Rows are points. Each copy is the shape, with its points in the same order, turned, moved and blurred by noise. Say if it was mirrored as well.

Shape (6 x 2):
[[ 13.3  15.2]
 [-11.9  -2.2]
 [-16.0   0.3]
 [ 21.2 -15.7]
 [ -5.9  14.7]
 [-24.8  16.1]]
Copy 1:
[[ 20.4   4.9]
 [-10.3   2.4]
 [-11.5   6.7]
 [  7.8 -27.2]
 [  3.9  14.9]
 [-10.6  22.7]]
Copy 1 is: only turned
Copy 2:
[[-14.7  13.9]
 [  4.7  -9.8]
 [  2.2 -13.9]
 [ 15.9  23.2]
 [-12.4  -5.7]
 [-13.9 -25.4]]
Copy 2 is: only turned
Copy 3 (6 x 2):
[[ 12.0   1.2]
 [-16.2  13.7]
 [-15.8  20.3]
 [-12.0 -18.8]
 [ -1.8  17.5]
 [ -9.8  33.1]]
Copy 3 is: only turned

Shape:
[[-43.6  -2.4   4.4]
 [ -0.3 -13.3   8.8]
 [ 16.4 -12.7  -3.4]
 [ 15.1   9.1  -0.9]
 [ 12.6  14.9 -12.0]
 [-13.4   9.9  17.7]
 [ -1.6  19.9   6.0]]
Copy 1, 7 rows:
[[-26.0  18.2  33.0]
 [-18.1  -5.1  -0.8]
 [ -9.7  -4.5 -19.5]
 [ 11.4  -2.6  -6.2]
 [ 15.9   9.4  -8.3]
 [ -2.5  -5.4  25.2]
 [ 11.5   0.4  12.7]]
Copy 1 is: only turned
Copy 2 (7 x 3):
[[-27.9  -3.0 -28.7]
 [-18.4  -2.3  17.4]
 [ -3.4   5.2  29.7]
 [  9.9  -7.6  22.8]
 [ 16.5   5.1  16.5]
 [-12.6 -22.9  -4.6]
 [  7.2 -12.7   0.0]]
Copy 2 is: mirrored
Copy 3:
[[-31.9  24.9  15.0]
 [  7.3  16.1  -7.3]
 [ 11.8   3.0 -27.1]
 [  3.6 -12.0  -9.5]
 [  0.4 -18.6 -17.0]
 [ -0.7   2.8  17.8]
 [  0.4 -15.5   8.0]]
Copy 3 is: mirrored

Shape, 10 rows:
[[ 10.1  -4.6 -15.2  28.4]
 [ 10.5 -18.5   8.1  19.8]
 [ 17.5  -3.5  -1.9  -5.6]
 [-20.2   7.9  -5.7  17.5]
 [  9.1 -23.3 -20.3 -14.4]
 [ -0.6  -2.3   9.8  19.2]
 [-24.6  23.7  -1.7 -12.8]
 [ -9.6 -23.9   1.7  -4.7]
 [  4.8  -9.2 -14.6   0.8]
 [  7.2  18.3 -14.8 -17.5]]
Copy 1:
[[ -3.1 -17.7 -30.1  -1.1]
 [ 14.7  -2.2 -21.6 -13.2]
 [ -2.9  15.3  -9.4  -2.4]
 [ -2.6 -28.2   4.3   6.5]
 [-18.2  16.5  -8.7 -26.5]
 [ 15.8  -9.6 -10.2   2.3]
 [-13.2  -9.7  26.3  14.4]
 [  6.4   0.5   4.6 -26.6]
 [-11.8   1.4 -10.7 -10.7]
 [-21.8  13.5   4.3  13.5]]
Copy 1 is: only turned
Copy 2 (10 x 4):
[[  2.7 -11.3  23.6  20.9]
 [-18.5   5.4  19.7   9.8]
 [  7.6   7.0  11.9 -10.2]
 [  3.5 -21.2 -11.3  14.5]
 [ -6.7 -17.0  22.3 -29.7]
 [ -5.7   5.5   4.5  12.4]
 [ 11.7 -11.3 -23.9  -5.4]
 [-20.0  -6.2  -1.5 -11.1]
 [  1.1 -15.4  15.2 -10.2]
 [ 30.1  -3.9  -0.2 -20.5]]
Copy 2 is: only turned
Copy 3, 10 rows:
[[ 28.5  -2.2  26.0  21.0]
 [ 17.1  17.8  30.8   3.9]
 [ 21.1   6.7   2.1  -5.7]
 [ -4.7 -14.2  21.8  19.1]
 [ 29.6 -11.5  14.9 -23.6]
 [  4.4  11.1  23.1  13.5]
 [-19.6 -21.1  -5.6   4.8]
 [  4.5  -1.3  27.3 -19.2]
 [ 21.2  -8.4  15.5  -3.3]
 [ 13.1 -13.9 -15.9  -0.4]]
Copy 3 is: only turned
